Rows are points. Each copy is the shape, with its points in the same order, turned, moved and blurred by noise. Some copies are also mirrored. Which?
In the rows, 128 means zero.

Shape (6 x 3):
[[190 138 166]
 [ 92  75 165]
 [115 165 120]
 [133  95 142]
 [172 140 109]
 [123 158  72]]
Copy 1 (6 x 3):
[[171 174 162]
 [ 68 166 113]
 [121 100 167]
 [115 157 117]
 [172 122 135]
 [141  68 139]]
Copy 1 is: mirrored
Copy 2, 6 rows:
[[136 209 112]
 [156 123 185]
 [139 120  84]
 [123 152 157]
 [ 99 172  97]
 [ 92 109  79]]
Copy 2 is: mirrored
Copy 3:
[[184 153 134]
 [132  46 173]
 [102 123 112]
 [141  97 170]
 [135 162 145]
 [ 73 159 127]]
Copy 3 is: mirrored
Copy 4:
[[153 206 131]
 [146 122 211]
 [155 119 106]
 [124 145 168]
 [109 159 105]
 [121 100  85]]
Copy 4 is: mirrored

Shape, 7 rows:
[[175 165 150 131]
 [102 123 143 114]
 [118 127 163 146]
 [166 129 170 190]
 [114  94 123 152]
 [ 70 134  87 111]
 [126 210 115 119]]
Copy 1, 7 rows:
[[172 172  91  92]
 [143 140 128 160]
 [148 181 120 155]
 [141 229  88 122]
 [101 167 115 151]
 [111 110 175 143]
 [175 140 158  76]]
Copy 1 is: only turned
Copy 2, 7 rows:
[[ 93 166 109  81]
 [148 122 154 109]
 [125 142 169 112]
 [ 64 171 153 126]
 [129 125 154 155]
 [199 137 133 139]
 [168 193  98  74]]
Copy 2 is: mirrored
Copy 3 (7 x 4):
[[105  97 192 115]
 [139 121 123  90]
 [111 106 142  73]
 [ 58  91 166  64]
 [ 89 134 107  95]
 [155 182 113 113]
 [148 157 208 111]]
Copy 3 is: only turned
Copy 4 (7 x 4):
[[182 116 106 133]
 [116 136 148 134]
 [120 130 114 158]
 [138  95  65 166]
 [ 95 101 128 128]
 [105 111 209 127]
 [202 106 174 153]]
Copy 4 is: mirrored

Shape (13 x 8):
[[122 132  87 178 142  72  83 134]
 [113 131  96 112  96  90 108 106]
 [152  81 149 143 128 147 165 132]
 [123 170  83 171 165 160 156 129]
 [110 110 117 143  86 112 173 145]
 [189 168 111  92 177  84 177 159]
 [ 94  89 167  93  92 165 174 117]
 [ 99  80 126  93 159 142 124 110]
 [158  81 144 178 167  83  93 148]
 [170 144 121 177 146 120 141 101]
 [144 179 174 170 165 164  92  67]
 [179 119 100 124 121 152  91 147]
 [109 154 150 124 112 167 179 137]]
Copy 1:
[[ 80 123  82  60 127  92 159 135]
 [129 131 138  87 106  72 152 103]
 [145 100 131 115 112 152  75 148]
 [146 112  76 132 136 153 183 151]
 [121 121 173 104  98 141 137 146]
 [161 106  77 134  47  83 138 211]
 [177 121 198 138 141 129  85 131]
 [162  78 136 113 161  81  99 129]
 [ 84 106  74  63 130 105  75 162]
 [149 130  67  86 101 147 124 139]
 [184 187  42 104 168 130 106 122]
 [105 113  79 149  99 105 105 102]
 [168 147 151 153 129 147 132 159]]
Copy 1 is: mirrored
Copy 2 (13 x 8):
[[153  76 160 160  64 102 145 144]
 [160 146 122 117 107 124 186 124]
 [120 105 149 148 189 127 180  77]
 [137 135 231 175 134 137 142 138]
 [129 146 133 185 146 111 208 102]
 [243 126 178 174 178 116 139 104]
 [100 182 114 145 202 135 175  85]
 [128 141 138  99 177  98 140 129]
 [131  33 143 148 127 106 148 100]
 [146  97 207 157 125 142 165  73]
 [114 129 190 118 106 192  97  56]
 [160  90 161 120 151 181 178 139]
 [116 179 161 180 171 158 156  89]]
Copy 2 is: mirrored
Copy 3, 13 rows:
[[162 178  81  87 118 163 144  88]
 [117 156 111 100 102 100 151 110]
 [158  92 151 139 149 150 139 164]
 [127  98  60 139 107 198 150 138]
 [137  84 139 120 104 125 143 102]
 [145  77  39 104 164 110  80 143]
 [123  90 172 184 127  98 147 162]
 [118 144 121 159 180 119 173 148]
 [208 167 124 101 168 170 122 130]
 [169 122  86  94 107 167 139 174]
 [162 176  80 160  75 180 133 218]
 [100 148 123  96 146 166  94 156]
 [123  77 117 179  92 136 122 157]]
Copy 3 is: only turned
Copy 4, 13 rows:
[[130 113  87 180 117  76  74 106]
 [ 96 151 120 160  72 103 115 111]
 [170 136  99  98 117 148 153 138]
 [108  47 132 121 138 124 118 120]
 [127 140 116 127  89 143 114 175]
 [177 121 209 140 138 144  93  90]
 [115 169 124  69  86 133 179 163]
 [126 146 110  67  88  93 134  95]
 [197 141  70 145 147  83 100 103]
 [162  86 116 163 124 122 147 111]
 [123  84 114 153 162  66 212  92]
 [118 146  93 139 145 153 124  71]
 [105 121 153 102 131 138 162 166]]
Copy 4 is: mirrored
